Every row gives one point. A path goes straight from each point to the next, and from the last back to the first. The post is the endless flat space through its rows: a point in 2 columns, a line in 3, a plane in 4, and so on, so that a path can go around it. Count how often the path circles the post. Going back the other way cancels.
In the rows, zero is written as 128.

Post:
[[131 112]]
Path:
[[ 81 144]
 [111 175]
 [171 143]
 [135 180]
 [ 93 150]
 [103  63]
 [143  63]
 [183  67]
 [126  90]
 [106  96]
 [135  86]
 [171 107]
 [141 183]
 [102 152]
 [131 138]
 [195  97]
 [150  50]
 [110  77]]
Times around: 0

Post, 2 rows:
[[116 114 113]
 [169 178 187]]
Path, 23 rows:
[[104 165  99]
 [188 179 137]
 [208 125 138]
 [130  76 153]
 [107 123 152]
 [117 153 131]
 [129 112  23]
 [208 163 181]
 [146 109 153]
 [115 137 177]
 [ 92 176 100]
 [139 147 113]
 [142  98  98]
 [176 104 237]
 [124 139 200]
 [166  79 175]
 [185 142 152]
 [135 156 118]
 [136 183 146]
 [165 140  99]
 [148  93 119]
 [116  97 187]
 [ 78 122 129]]
Times around: 3

Post:
[[138 185 132  74  91 161]
 [130  62 139 152 165  78]
 [122 194 126 109 125 148]
 [123 140 133 129 102 107]
 [ 80  62 136 151 165 118]]
Path (24 x 6):
[[ 97  90 109 113 190 153]
 [ 66 138 140 147 163  87]
 [128 112 152 120 184 146]
 [209  96 140 142 167  76]
 [ 52  45  94 185 198 109]
 [141  52 147  99 136  33]
 [ 93 214 141 108 173 141]
 [120  81 169 110 164  95]
 [133 108 154 144 132 115]
 [158  47 126 159 131 127]
 [121 164 120 114 107 180]
 [145 125  96  87 108 110]
 [ 60 146 120 119 137 120]
 [110 125 175 175 110  59]
 [ 97 173 135 126 103 223]
 [ 72 158  78 225 221 118]
 [146 137  89 109 213  95]
 [143 117 121 143  90 122]
 [139  96 139 181 218 122]
 [103 103 114 167 145  93]
 [109  58 124 113 163 108]
 [ 58 157 148  92 129 147]
 [155 153 145 139 116 121]
 [167  88 130 168 179  69]]
Times around: 4

Post:
[[151 155 134 133  80 137 113 104]
 [ 86  99 112 111 139 177 133 120]
 [129  59  49 149 167 147  98 121]
 [155 104 110 115 104 126  79 142]
 [141 117  61  98 126 109 115 126]
 [154 131 167 124  88  80 127 109]
 [ 83 127 150 153  67 135 158 114]]
Path:
[[ 70  68 103 112 126 173  76 118]
 [132  98 106 141 121 194 138  65]
 [143  68 126 195  85 116 114 127]
 [ 94  96  61 130 177 141 187 120]
 [116 140 162  53 111 131 100 154]
 [140 144 112 126  77  63 125 113]
 [129  87 139 178 130 144 133  52]
 [117 169  84 116  67 172 149 104]
 [176 164 151 127  84 131 113 106]
 [127  58 115 102 155  58 120 161]
 [107 110  71 123  98 107 108 156]
 [ 33 166 126 114  75 150 138 107]
 [134  84  83 121 137 155  90  94]
 [ 99  67 125 217 120 216 137  81]
 [173 158  54 132 101  67 177  97]
 [111 118  91 111 189 146 167  90]
 [ 75 140  66 104 132 103 147 131]
 [ 36  74  74  96 137 185  92 162]
 [124  91 103 178 100 195  68 117]
 [187  83  99 173 129 145  95  79]
 [143  82 150 121 125  82 192 117]
 [114  94  80 135 139 156 122 161]
 [ 56 199  94  78  54  89 184 143]
 [142 167 158 155  81 119  53  90]
 [162 110 173 142  57 127  74 115]
 [167 119  87  73 132  94 156  83]
 [ 87  75  46  75 179 149 181 133]
 [167 139  74 242 110 167 113  86]
 [127 121 167 194 136  75 118  94]
 [ 64 158  67  62 127 142 117 137]]
Times around: 5
